Each row of a before or after table is a point. The points were changed in one or more steps. Then noise was added and the rows were shuffled. The steps act on how far a point lies along the listed directions, d1 being the first. Name the steps. A step turns or swaps two directions, mirrors them in a line or flattens them onto one, adds a multiple of one to another, or multiplies one. Angles are multiples of 10 degrees, from the lower direction toward the higher: turns from -170 to 170, lines from 10 to 170 but not 90. Use the fewest steps. Two steps may share a direction if one is a turn and the other turns, adds or multiplies; they go together, in the order done. Otherwise the lowest direction goes first.

Directions:
(1): [ 0.9, -5.1,  4.6]
(2): [1.4, 4.7, 4.9]
(3): [-6.7,  0.4,  1.6]
Before:
array([[  6.6,  -0.8,   2.0],
       [  5.4,  -0.6,  -3.4],
       [  3.1,  -0.2,   0.4],
       [  1.5,  -0.7,   1.8],
       [  0.0,   0.5,   2.7],
       [ -2.3,   1.3,   2.7],
       [ -1.9,   1.3,   3.7],
       [ -0.7,  -1.0,   0.7],
       [-10.7,   2.1,  -5.3],
       [ -4.1,   0.1,  -0.1],
       [ -1.1,  -2.2,  -0.9],
       [  0.2,   2.6,   0.6]])
After:
array([[ 11.8,  -0.2,  -2.3],
       [ -1.1,   0.8,   1.1],
       [-18.1,  -0.3,   3.0],
       [ -0.1,   0.6,   0.7],
       [ -1.9,  -0.4,  -0.4],
       [ 11.9,  -0.9,  -3.1],
       [ -5.4,   0.9,   2.0],
       [ -1.4,   0.3,   0.2],
       [  5.9,  -0.1,  -1.1],
       [ -5.4,   1.1,   2.3],
       [  2.3,   0.3,  -0.2],
       [ -7.7,   0.1,   1.9]])
Steps: multiply d1 by 0; multiply d2 by 0.4; multiply d3 by 2

Directions:
(1): [-2.6, -5.0, -6.3, -1.9, -4.5,  0.7]
(2): [-0.9, -3.0, -0.5,  3.1,  1.8, -8.5]
(3): [ 6.4,  3.9, -2.6,  0.1, -4.9, -2.9]
(4): [-2.0,  4.4, -6.3,  4.3,  3.5,  1.3]
(5): [ 6.1, -5.2, -1.0,  3.6,  2.7,  3.1]
(6): [-2.3, -0.2,  2.9,  7.1, -5.4,  1.5]
Before:
array([[ 0.9, -2.0,  3.2, -3.1, -1.2,  3.4],
       [ 2.0,  3.8,  2.4,  2.1,  4.8, -2.1],
       [-2.0,  5.5,  0.5,  5.7, -5.5,  0.4],
       [ 3.2, -1.6,  4.5,  1.0, -0.9, -2.1],
       [-2.3, -1.2,  1.9,  0.6, -0.7,  7.4],
       [ 1.2, -0.6,  1.5,  3.5,  1.6,  0.8],
       [-3.8,  3.4,  1.7,  3.0, -3.6,  4.2],
       [ 4.4, -1.8,  0.1, -0.6, -1.1,  0.6],
       [ 4.7,  2.4,  1.3,  0.7,  0.0, -2.5],
       [ 6.2,  1.9,  2.5,  0.7,  0.2, -6.4],
       [-3.1, -2.9,  0.3, -1.5,  1.3,  2.4]])
After:
array([[ -0.2,  -4.3,   1.7,   1.6,  -0.1,   1.0],
       [  1.8,  -4.6,   1.3,  -3.7,  -3.0,  -2.7],
       [  8.1,   2.6,  -0.8,   0.8,  -1.6,  -0.6],
       [ -5.1,   0.7,   2.2,   1.8,  -4.4,   4.5],
       [  4.9,   0.6,   3.9,   1.7,  -1.4,  -3.0],
       [ -8.9,  -4.1,   3.0,   0.1,   8.4,   5.2],
       [  2.2,   4.3,  -1.7,   3.4, -12.2,  -1.7],
       [ -0.7,   0.7,   4.4,  -0.5,   3.7,   4.6],
       [ 10.2,   2.8,  -1.4,  -1.2,  -7.1,  -5.2],
       [ 13.6,   3.9,  -0.8,  -1.0,  -8.1, -10.1],
       [ -7.7,  -3.5,   4.4,   1.4,   4.5,  10.0]])
Steps: mirror d1 and d4 in the line at 50 degrees; multiply d3 by 3

Directions:
(1): [ 3.2, -1.6, -5.3,  2.2,  5.2, -0.9,  2.0, -6.9]
(2): [ 5.3, -0.3,  1.4,  0.8, -3.3,  1.2, -8.5, -3.4]
(3): [ 6.3, -1.0,  5.2,  5.3, -0.1,  1.9,  4.9,  1.9]
(4): [-4.3,  0.0,  7.8,  0.0,  4.7,  0.5, -1.1, -4.9]
Before:
array([[  1.1,  -2.1,   0.4,  -0.4,   6.1,  -0.7,  -6.0,  -9.3],
       [  3.3,  -0.1,  -2.8,   0.8,  -4.6,   3.0,   1.1,   6.6],
       [  2.7,   1.1,  -5.4,   0.1,  -3.8,   0.2,  -6.0,   1.3],
       [ -4.6,  -0.4,   2.7,  -4.0,  -1.2,  -1.3, -12.5,  -0.8],
       [  4.6,   0.0,  -1.3,   2.8,   1.6,  -0.4,   5.6,  -3.0],
       [  7.4,  -1.8,   1.7,   1.9,  -8.9,   2.3,  -2.5,   5.3],
       [  1.0,  -0.1,  -0.8,   0.4,  -3.8,   1.3,   3.3,   3.9],
       [ -4.2,   0.0,  -8.2,  -1.0,   0.4,  -1.3,   3.4,  -3.1],
       [ -1.4,  -2.3, -12.3,  -2.4,   2.5,  -4.1,   3.1,  -2.6],
       [  6.3,   0.0,  -3.9,   2.8,  -6.7,   2.4,  -3.9,   4.2],
       [ -1.7,   3.4,  -5.7,  -2.6,  -3.0,  -1.4,  -1.2,   4.1]])
After:
array([[ -3.1,  -0.1,  -9.6,  -0.6,  -0.4,  -1.4,   4.8,  -1.8],
       [  0.3,  -2.3, -15.2,  -1.9,   1.0,  -4.2,   4.8,  -0.1],
       [  6.3,   0.0,  -3.4,   2.9,   0.2,  -0.5,   5.2,  -2.0],
       [  2.9,   0.0,  -1.4,   0.9,  -3.9,   3.3,   0.3,   5.6],
       [ -2.5,   3.4,  -4.8,  -2.6,  -2.2,  -1.5,  -0.7,   3.9],
       [ -7.1,  -0.2,   3.6,  -4.6,   0.6,  -1.6, -11.9,  -1.8],
       [  6.0,  -1.7,   3.5,   1.3,  -8.0,   2.4,  -4.1,   3.4],
       [  5.5,   0.0,  -3.6,   2.2,  -6.3,   2.3,  -4.8,   3.4],
       [  1.7,   1.1,  -5.7,  -0.4,  -3.4,   0.2,  -6.0,   1.2],
       [  1.7,  -2.1,  -3.0,  -1.0,   4.7,  -1.1,  -5.5,  -7.4],
       [  0.9,  -0.3,   0.5,   0.6,  -3.2,   1.6,   2.9,   3.2]])
Steps: add -0.5 times d1 to d4; turn d2 and d3 by -10 degrees

Directions:
(1): [-0.8,  0.2, -2.4, -5.0,  5.1,  5.1,  1.3, -4.2, -4.4, -2.6,  6.8]
(2): [-3.9, -3.2,  8.0, -3.1,  5.0, -5.9, -2.4, -2.4,  0.8, -1.8, -0.3]
(3): [-7.0,  2.1,  4.9, -2.6, -5.1,  6.5,  1.3,  3.0,  0.2, -3.1, -1.6]
(4): [ 0.1,  3.4,  5.7,  3.9, -0.4,  2.4, -3.0, -1.4, -0.4,  7.9,  5.9]
Before:
array([[  0.0,   0.4,   6.6,   6.6,  -4.7,  -1.4,  -2.3,   5.9,   3.1,
          8.1,  -5.1],
       [  5.7,   0.3, -11.4,  -0.4,   1.5,   3.4,   3.7,  -0.8,  -3.4,
         -1.9,   3.6],
       [  1.6,  -1.4,  -6.4,  -3.9,   2.9,  -0.7,   1.0,  -1.5,  -3.6,
         -2.6,   2.1],
       [ -3.0,  -0.4,   2.5,  -4.4,   5.9,   2.9,   0.4,  -5.5,  -3.3,
         -3.1,   6.6],
       [ -6.2,   0.4,   7.8,  -3.1,   3.5,  -2.5,  -2.8,  -0.2,   0.7,
         -1.2,  -0.2],
       [ -5.2,   0.6,   0.9,  -2.5,  -5.3,   4.0,   0.9,   4.9,  -1.4,
         -2.3,   0.3],
       [  0.6,  -3.2,   0.5,  -2.7,   7.4,  -3.5,  -2.3,  -5.2,  -5.4,
         -0.2,   3.6],
       [  5.0,   1.1, -10.7,  -6.5,   3.4,   1.6,   3.3,  -3.0,  -0.4,
         -5.7,  -0.5]])
After:
array([[ 3.1,  0.2,  0.6,  7.9, -3.8, -4.9, -1.5,  2.5,  3.8,  3.9, -4.4],
       [ 2.4, -0.5,  0.7,  1.7,  5.5, -9.0, -3.9, -1.1,  1.3,  3.1, -0.8],
       [-2.2, -1.7,  6.0,  3.8, -3.9, -5.4, -3.1,  2.9,  1.2,  1.8, -7.3],
       [-2.2,  2.8, -2.4,  1.0, -8.5,  6.3,  3.8,  6.3,  0.5, -3.1, -4.4],
       [ 0.4,  3.0, -4.5, -3.7, -7.2,  1.8,  3.3,  4.4,  4.3, -5.7, -9.5],
       [ 4.0, -1.2, -7.9,  0.0,  0.5, -1.4,  0.8,  0.8, -3.0,  1.7,  3.8],
       [-1.7,  0.5, -1.5, -0.6, -6.0, -0.8,  0.5,  4.5,  0.7, -1.8, -5.6],
       [-0.7, -1.4,  3.9, -3.6,  8.8,  4.1, -1.1, -4.0, -5.1,  3.5,  8.3]])
Steps: turn d2 and d3 by -150 degrees; turn d1 and d2 by -150 degrees

Directions:
(1): [ 8.2, -3.7,  0.8, -7.8, -0.6,  3.0, -0.4, -5.5, -1.7, -0.6,  1.8,  1.3]
(2): [ 2.5,  3.3,  4.5,  5.1,  2.6,  1.9,  1.9, -5.6,  3.9, -3.7,  3.9, -6.2]
(3): [-2.7,  2.3,  2.5, -5.3, -3.4,  5.5,  8.2,  4.4,  0.3, -2.3, -1.2, -2.7]
Before:
array([[-7.6,  4.5,  1.3,  5.3, -0.8, -1.5,  4.1,  5.0,  3.1, -2.4, -0.1,
        -3.1],
       [-8.0, -1.0, -6.0,  8.9,  1.7, -7.0, -7.3,  4.9, -0.5,  2.6, -4.5,
         2.7],
       [ 0.7,  3.7,  6.4, -2.9, -2.4,  5.6,  7.1, -0.3, -0.1, -4.6,  1.2,
        -4.8],
       [ 3.0, -1.1, -1.9, -0.7,  2.0, -2.1, -5.5, -2.4, -0.9,  0.6, -0.1,
         1.8],
       [-5.2,  5.7,  2.4,  3.5, -0.2,  2.5,  5.6,  4.4,  0.3, -0.6, -0.9,
        -2.3],
       [-9.4,  2.7, -4.0, -1.1, -0.9,  0.8,  0.4,  7.9, -2.4,  5.4, -5.6,
         3.4],
       [-0.4, -7.8, -1.5, -9.4, -3.9,  0.1, -0.3,  3.9, -2.9,  3.7, -2.1,
         6.6],
       [-1.9,  3.1,  0.7,  6.4,  1.6, -1.0, -0.1, -3.1,  4.2, -3.5,  1.3,
        -3.6]])
After:
array([[-7.8, -0.7, -5.5, 10.1,  2.2, -6.5, -6.5,  3.8,  0.5,  2.2, -3.2,
         1.4],
       [ 3.2, -0.7, -1.4, -0.1,  2.1, -1.2, -5.4, -2.9, -0.4,  0.0,  0.5,
         0.9],
       [-9.5,  2.6, -4.5, -1.6, -1.1,  0.8,  0.0,  8.3, -2.4,  5.9, -5.8,
         4.0],
       [-7.8,  4.0,  0.9,  4.3, -0.8, -1.6,  3.8,  5.3,  2.8, -2.0, -0.4,
        -2.0],
       [-5.9,  5.3,  1.7,  2.8, -0.7,  1.9,  4.8,  5.4, -0.4,  0.1, -1.5,
        -1.2],
       [-0.6, -8.2, -1.9, -9.7, -4.2,  0.2, -0.4,  4.2, -3.0,  3.8, -2.4,
         7.0],
       [-0.4,  3.1,  5.5, -4.1, -3.2,  5.1,  6.9,  0.9, -1.2, -3.9,  0.3,
        -3.0],
       [-2.0,  3.4,  0.7,  6.3,  2.1, -0.5, -0.3, -3.3,  4.2, -3.2,  1.4,
        -4.0]])
Steps: add -0.3 times d3 to d2

Directions:
(1): [  0.8,   4.7,  -0.4,  -1.5,   2.8,  -1.6,  -4.9,  -6.6, -11.2,   0.6,
  -3.2,  -2.0,  -0.4,  -4.3,  -3.5,   1.7,   2.9,   1.1]
(2): [-1.7,  0.2, -5.6, 10.3,  0.8, -5.1,  1.7, -0.3, -2.2, -0.8,  1.8,  1.1,
 -7.3,  2.3, -4.0, -5.1, -0.7, -2.2]
(3): [ 5.9, -0.4, -6.0, -7.7,  0.1, -1.4,  2.7,  0.7, -1.3,  2.4, -1.1,  1.8,
 -5.8,  2.3, -1.0,  5.3, -4.6, -6.6]
Before:
array([[  2.1,  -1.8,  -0.6, -10.5,  -0.9,   3.3,   0.3,   4.6,   5.7,
          0.5,  -0.2,   0.7,   1.0,   2.6,   4.1,   5.6,  -4.2,  -2.3],
       [ -5.6,  -5.9,   4.9,  11.0,  -2.9,   1.7,   3.1,   6.0,  11.5,
         -2.2,   4.5,  -2.1,   5.8,   1.6,   3.4,  -6.5,   1.7,   5.8],
       [ -1.2,  -3.6,   1.0,  -1.6,  -2.5,   2.3,   1.7,   4.7,   7.8,
         -0.3,   0.0,   1.9,   2.0,   2.4,   2.7,   2.3,  -1.6,   1.8],
       [  4.5,  -2.1,   1.6, -10.7,  -2.7,   4.2,   5.6,   6.5,   4.6,
         -1.1,   2.5,   0.3,  -0.3,   2.4,   2.1,   6.5,  -5.6,   0.4],
       [  3.7,   3.0,  -4.7,  -3.8,   1.1,  -3.6,  -2.9,  -4.1,  -8.3,
          1.2,  -0.6,  -0.1,  -4.8,  -0.2,  -2.0,   1.5,  -2.4,  -3.0],
       [  3.7,   1.6,  -2.4,  -9.3,   0.4,   1.3,  -2.0,  -1.5,  -4.4,
          0.0,  -0.6,  -1.0,   1.2,  -0.1,   0.0,   5.8,  -2.4,  -2.6],
       [  4.3,   4.5,   1.6, -17.3,   0.0,   4.6,  -4.6,  -2.5,  -5.9,
          3.6,  -5.4,  -0.6,   6.1,  -3.5,  -0.5,   8.6,  -1.3,  -1.5],
       [ -3.6,  -2.8,   4.2,   7.8,  -0.2,  -0.7,   2.0,   3.5,   3.3,
         -0.9,   2.5,  -1.1,   2.3,   1.4,   1.4,  -5.3,   0.8,   3.4],
       [ -0.9,  -1.9,  -0.4,  -1.8,  -1.9,   1.5,   4.2,   2.5,   3.2,
          0.7,   2.2,   3.9,  -1.8,   0.7,   0.0,   0.6,  -1.2,  -1.9]])
After:
array([[ -2.9,  -2.1,  -0.2,   2.2,  -1.0,   0.5,   3.6,   2.0,   2.4,
          0.1,   2.9,   4.0,  -0.9,   0.3,  -0.6,  -1.8,  -0.1,  -0.5],
       [  2.0,  -3.2,   5.8,  -6.0,  -0.6,   3.1,   2.5,   3.9,   4.4,
          0.9,   0.4,  -0.9,   5.4,   0.5,   4.1,   2.0,  -1.5,   1.1],
       [  3.2,  -6.7,   3.6,  -9.2,  -3.7,   5.1,   4.2,   6.7,  12.9,
          1.6,   1.3,  -1.4,   6.9,   1.6,   7.0,   5.0,  -3.1,   0.4],
       [ -0.4,  -3.8,  -2.2,   0.7,  -2.2,  -0.4,   3.5,   5.3,   7.2,
          0.6,   0.9,   3.0,  -2.5,   4.5,   0.7,   2.0,  -3.4,  -1.2],
       [ -2.1,   3.1,  -0.7,   5.9,   1.4,  -3.6,  -4.8,  -4.9,  -7.9,
         -1.7,   0.7,  -1.4,  -1.2,  -1.8,  -1.9,  -4.6,   1.1,   2.8],
       [  0.6,  -1.4,  -4.9,   5.1,  -1.5,  -2.7,   7.2,   6.0,   1.3,
         -2.9,   5.4,   1.4,  -9.5,   4.5,  -3.6,  -2.0,  -5.3,  -1.0],
       [  2.3,   4.9, -10.6,   1.5,   1.8,  -6.0,  -0.5,  -2.7, -10.6,
          2.3,  -1.8,   2.0, -10.3,   1.8,  -8.3,   0.1,  -4.3,  -7.8],
       [ -1.2,  -1.3,  -7.5,   4.2,   0.4,  -3.3,   2.6,   4.1,   3.3,
         -0.7,   2.2,   1.8,  -8.9,   5.3,  -1.3,  -2.3,  -4.3,  -4.7],
       [ -0.4,   1.3,  -6.2,   4.6,   0.9,  -4.0,  -1.2,  -1.6,  -6.6,
         -1.5,   2.0,  -0.7,  -4.3,   1.7,  -4.1,  -1.8,  -1.4,  -2.8]])
Steps: turn d2 and d3 by -110 degrees
